Rows are points. The window is the flat piece filled in between its corners: a triangle in 3 columns, a solid with four corners in 4, and so on. A path goes straight from each point to the next, and from the last back to the first. List the points from which the path goes on through the window.

Window, 3 rows:
[+0.15 +0.12 -0.20]
[-0.25 -0.24 +0.22]
[+0.06 +0.52 +0.15]
Path:
(1): [+0.01 +0.41 -0.37]
(2): [+0.46 +0.38 +0.07]
(3): [+0.25 +0.40 +0.11]
(4): [+0.02 +0.59 +0.03]
(5): [-0.28 +0.11 +0.03]
(6): [+0.11 -0.07 +0.38]
(7): [+0.01 -0.01 +0.23]
(8): [-0.35 +0.12 +0.10]
Through the window after points: 5, 7

Window (6 x 6):
[+0.54 +0.09 -0.04 -0.24 +0.04 -0.12]
[+0.14 +0.19 -0.10 -0.16 +0.24 +0.01]
[-0.41 +0.49 -0.19 +0.05 -0.43 -0.02]
[-0.38 -0.37 -0.21 +0.18 -0.25 +0.39]
[+0.02 +0.36 -0.03 +0.68 +0.04 +0.00]
[-0.23 +0.36 +0.32 -0.15 -0.51 +0.14]
Path:
(1): [-0.14 +0.49 -0.33 -0.08 -0.38 +0.34]
(2): [+0.12 +0.27 -0.42 -0.03 -0.24 +0.38]
(3): [-0.08 -0.25 +0.11 +0.12 +0.16 -0.30]
(4): [-0.20 -0.47 -0.02 +0.35 -0.03 -0.06]
(5): [-0.21 +0.28 -0.42 +0.11 -0.22 +0.52]
(6): [+0.03 +0.28 -0.21 -0.29 -0.13 +0.23]
(7): [-0.08 +0.01 +0.09 -0.10 -0.14 -0.10]
(8): [-0.24 +0.17 -0.05 -0.04 -0.23 -0.10]
Through the window after points: none

Window:
[-0.08 -0.29 -0.22 +0.05 +0.03 +0.04 +0.28 +0.23]
[-0.43 +0.36 +0.22 +0.22 -0.18 +0.01 -0.04 +0.37]
[-0.04 +0.08 +0.53 -0.16 -0.70 +0.01 +0.55 -0.43]
[-0.36 -0.20 +0.34 +0.33 -0.18 -0.13 +0.29 +0.09]
[-0.07 +0.31 +0.37 +0.61 +0.01 +0.07 +0.16 +0.46]
[+0.00 -0.42 -0.11 -0.18 -0.13 +0.26 -0.56 -0.28]
[-0.01 -0.50 +0.09 -0.58 +0.18 +0.14 -0.20 -0.43]
[+0.04 -0.27 +0.10 -0.06 -0.05 -0.12 -0.29 +0.37]
Path:
(1): [-0.16 +0.11 +0.07 -0.04 -0.25 -0.37 +0.20 -0.38]
(2): [+0.01 -0.30 +0.23 +0.05 -0.20 +0.40 +0.30 +0.38]
(3): [-0.40 -0.30 +0.35 +0.04 -0.18 +0.31 +0.07 +0.33]
(4): [-0.11 -0.01 -0.07 +0.20 +0.07 -0.12 -0.14 +0.15]
(5): [-0.06 +0.20 -0.12 +0.05 +0.10 -0.41 -0.16 -0.02]
(6): [-0.23 -0.32 +0.32 -0.10 -0.18 +0.30 -0.06 +0.11]
(7): [-0.10 -0.38 +0.08 -0.21 -0.04 +0.25 -0.15 +0.43]
(8): [-0.08 +0.04 +0.08 +0.31 +0.16 -0.36 -0.03 -0.33]
Through the window after points: 1, 5

Window:
[-0.15 +0.39 -0.22 -0.07 +0.06 +0.15 -0.09 -0.20 +0.17 +0.07 -0.04]
[-0.50 -0.31 +0.40 -0.27 -0.13 -0.03 -0.15 -0.28 -0.28 -0.30 +0.27]
[+0.89 -0.27 +0.04 -0.08 -0.07 +0.24 -0.11 -0.18 +0.29 -0.09 -0.33]
[+0.49 +0.06 -0.14 +0.09 +0.39 -0.24 +0.01 +0.17 +0.10 -0.23 -0.63]
[+0.10 +0.04 +0.54 -0.25 -0.10 +0.05 -0.30 +0.30 -0.52 -0.35 -0.14]
[+0.25 -0.03 +0.15 +0.23 -0.10 -0.73 -0.51 +0.06 +0.30 -0.08 -0.69]
[+0.21 -0.09 +0.28 -0.82 +0.39 +0.16 -0.30 +0.28 -0.11 +0.04 +0.32]
[+0.25 -0.24 -0.28 -0.45 +0.15 +0.40 +0.01 +0.07 +0.02 +0.44 +0.03]
[-0.35 +0.06 +0.04 +0.52 +0.15 +0.38 -0.02 -0.22 +0.06 +0.02 +0.15]
[-0.14 +0.10 +0.10 +0.12 -0.32 -0.41 +0.34 +0.56 +0.08 -0.32 +0.32]
[-0.08 +0.25 -0.31 +0.06 -0.02 -0.57 -0.37 +0.38 -0.13 -0.26 +0.20]
Path:
(1): [+0.08 +0.12 +0.08 -0.01 -0.01 -0.46 +0.07 -0.22 -0.23 +0.01 -0.01]
(2): [+0.37 +0.42 +0.18 -0.03 -0.05 -0.18 -0.10 -0.09 -0.26 +0.18 +0.20]
(3): [-0.47 -0.66 -0.02 -0.36 +0.01 +0.28 -0.32 +0.24 +0.17 -0.37 +0.00]
(4): [+0.11 +0.01 -0.07 -0.23 -0.05 -0.14 -0.33 +0.18 +0.11 -0.29 -0.16]
(5): [+0.27 +0.04 +0.26 -0.06 +0.15 -0.23 +0.01 +0.14 -0.22 +0.08 -0.08]
(6): [+0.09 -0.06 +0.38 -0.03 +0.06 -0.08 +0.01 -0.09 -0.26 +0.17 -0.01]
(7): [-0.06 -0.20 +0.05 -0.33 +0.03 +0.21 -0.07 -0.01 +0.08 -0.18 +0.03]
(8): [-0.14 -0.21 +0.10 -0.18 -0.02 +0.05 -0.48 +0.23 +0.16 -0.24 -0.09]
Through the window after points: 8

Window (12 x 12):
[-0.21 -0.23 -0.35 -0.13 +0.28 -0.34 -0.46 +0.01 -0.04 +0.20 -0.41 +0.03]
[-0.22 +0.47 +0.33 +0.03 -0.41 -0.14 +0.01 +0.31 -0.26 +0.53 +0.01 -0.77]
[+0.20 +0.23 -0.26 +0.07 -0.10 +0.12 -0.40 +0.20 +0.50 +0.44 +0.13 -0.40]
[-0.64 -0.20 +0.44 -0.20 -0.08 -0.29 -0.51 -0.33 -0.14 +0.13 -0.43 -0.54]
[+0.37 +0.41 -0.15 -0.20 +0.47 +0.04 -0.09 +0.02 -0.03 +0.14 +0.15 -0.19]
[+0.09 -0.07 +0.17 +0.23 -0.29 -0.18 -0.56 -0.07 -0.20 -0.50 -0.05 -0.07]
[+0.13 -0.15 +0.05 +0.04 -0.58 +0.44 +0.00 +0.14 -0.51 -0.03 -0.09 -0.67]
[-0.02 -0.36 +0.43 -0.10 +0.10 -0.42 -0.20 -0.04 -0.08 +0.19 -0.21 +0.02]
[+0.58 +0.26 +0.12 +0.35 -0.06 +0.47 -0.19 +0.21 -0.12 +0.03 -0.27 -0.02]
[-0.11 +0.13 +0.08 +0.46 +0.39 -0.12 +0.24 +0.15 +0.08 +0.00 +0.37 -0.02]
[-0.22 +0.01 -0.27 +0.24 -0.20 -0.34 +0.66 -0.36 -0.11 +0.48 -0.03 -0.48]
[-0.05 +0.28 +0.17 -0.24 -0.14 +0.09 -0.21 +0.27 +0.16 -1.18 -0.05 -0.10]
Path:
(1): [+0.09 -0.05 +0.02 +0.09 -0.18 +0.14 -0.06 +0.14 -0.28 -0.02 -0.16 -0.74]
(2): [+0.00 -0.14 +0.25 -0.02 -0.75 +0.32 -0.14 -0.07 -0.38 -0.04 +0.16 +0.32]
(3): [-0.13 +0.28 -0.04 -0.02 -0.24 +0.17 -0.29 +0.01 -0.09 +0.17 -0.03 -0.17]
(4): [+0.15 +0.04 +0.35 +0.25 +0.00 -0.29 +0.28 +0.28 -0.21 -0.14 -0.11 -0.95]
(5): [-0.02 +0.01 +0.03 +0.19 +0.07 -0.20 -0.15 +0.10 -0.09 -0.02 -0.18 -0.40]
(6): [-0.18 +0.36 +0.06 -0.25 +0.06 -0.17 -0.13 -0.08 +0.25 +0.09 +0.23 +0.28]
(7): [-0.08 +0.24 -0.31 -0.13 -0.07 +0.17 -0.15 -0.17 -0.32 +0.28 +0.22 -0.13]
(8): [+0.30 +0.11 +0.14 +0.05 +0.22 -0.16 +0.09 +0.11 +0.08 +0.01 -0.13 -0.42]
(9): [+0.11 +0.03 +0.18 +0.01 +0.08 -0.39 -0.10 +0.08 -0.14 -0.46 -0.22 -0.53]
(10): [-0.18 +0.04 +0.09 +0.01 -0.17 +0.13 -0.33 +0.01 -0.13 -0.08 -0.04 +0.20]
(11): [-0.14 +0.08 +0.08 +0.03 +0.08 -0.01 -0.04 -0.05 -0.08 +0.13 +0.29 +0.02]
(12): [+0.24 +0.15 +0.01 +0.07 -0.04 -0.09 -0.08 +0.22 -0.05 -0.08 -0.17 -0.39]
(13): [+0.10 +0.28 +0.10 +0.10 +0.04 -0.13 -0.02 +0.21 -0.02 +0.00 +0.06 -0.73]
(14): [-0.10 +0.11 +0.18 +0.13 -0.37 +0.28 -0.10 +0.03 -0.09 +0.21 +0.04 +0.29]
(15): [-0.36 +0.34 -0.10 -0.15 -0.10 +0.00 -0.02 -0.09 -0.19 +0.10 +0.13 +0.11]
(16): [+0.08 -0.21 +0.19 +0.26 -0.16 -0.13 -0.23 +0.04 +0.00 -0.04 -0.36 -0.93]
Through the window after points: 1, 7

Window (14 x 14):
[-0.64 +0.10 -0.04 +0.22 -0.07 +0.21 -0.10 +0.29 +0.12 +0.29 -0.44 +0.43 -0.10 -0.05]
[-0.09 +0.00 +0.37 -0.29 +0.14 +0.08 -0.13 +0.73 +0.38 -0.19 -0.19 -0.02 -0.51 +0.54]
[+0.11 -0.38 +0.36 +0.15 +0.05 +0.24 -0.20 +0.32 +0.12 -0.16 -0.08 -0.32 +0.27 -0.02]
[-0.13 +0.52 -0.06 -0.08 +0.45 -0.21 -0.29 -0.46 +0.40 -0.05 -0.33 +0.28 +0.07 -0.57]
[-0.09 -0.16 -0.13 -0.34 -0.21 -0.18 +0.14 -0.22 +0.04 +0.37 -0.15 +0.03 +0.19 -0.09]
[+0.22 -0.93 -0.30 -0.08 +0.39 +0.19 -0.05 -0.19 -0.30 -0.21 +0.15 +0.02 -0.09 +0.04]
[-0.09 +0.15 +0.27 -0.02 +0.20 -0.11 +0.36 +0.05 -0.17 +0.11 +0.03 -0.02 -0.37 -0.02]
[-0.18 +0.43 -0.62 -0.22 -0.04 -0.34 +0.21 -0.01 +0.14 +0.23 +0.21 +0.47 +0.38 +0.22]
[-0.50 -0.10 +0.14 +0.00 +0.08 -0.22 +0.05 +0.06 +0.32 -0.03 -0.02 +0.26 +0.08 +0.01]
[-0.03 -0.22 +0.21 -0.20 +0.35 +0.09 -0.71 -0.28 -0.06 +0.13 +0.19 +0.34 +0.22 -0.36]
[-0.09 -0.49 +0.11 +0.00 -0.31 +0.08 -0.61 -0.02 -0.34 -0.39 -0.10 +0.23 +0.21 +0.16]
[-0.11 -0.16 +0.29 -0.37 +0.30 +0.13 +0.29 +0.04 -0.25 -0.22 -0.31 +0.04 +0.13 -0.08]
[-0.20 -0.37 +0.33 +0.01 +0.19 +0.40 +0.36 -0.44 -0.33 +0.01 -0.19 -0.38 +0.20 +0.32]
[-0.54 -0.06 -0.78 -0.16 -0.12 +0.06 -0.30 +0.36 +0.33 +0.00 +0.58 -0.03 -0.07 -0.08]
Path:
(1): [-0.26 -0.18 +0.06 -0.06 +0.04 -0.16 -0.33 +0.08 +0.02 +0.15 -0.17 +0.17 +0.23 +0.04]
(2): [-0.05 -0.13 +0.03 -0.22 +0.06 +0.22 +0.06 -0.06 +0.14 -0.15 -0.02 +0.03 -0.04 +0.00]
(3): [-0.03 -0.18 +0.35 -0.10 -0.07 +0.26 +0.24 +0.04 +0.08 -0.31 +0.10 +0.28 +0.21 +0.13]
(4): [-0.27 -0.35 -0.09 -0.06 +0.13 -0.03 -0.30 +0.14 -0.18 +0.14 -0.18 -0.09 -0.05 +0.06]
(5): [-0.23 -0.17 -0.08 -0.08 +0.34 -0.10 -0.29 +0.29 -0.30 -0.04 -0.01 +0.10 +0.06 +0.15]
(6): [+0.12 +0.17 +0.27 -0.22 -0.19 +0.25 +0.07 -0.49 +0.80 +0.10 -0.04 +0.21 +0.09 -0.28]
(7): [-0.24 +0.14 +0.36 -0.22 -0.45 +0.62 +0.47 +0.05 -0.21 -0.37 -0.32 +0.25 +0.01 +0.11]
(8): [-0.09 -0.54 -0.02 +0.03 +0.58 -0.22 -0.33 -0.31 -0.12 +0.22 +0.08 -0.26 +0.22 +0.09]
Through the window after points: 5, 7
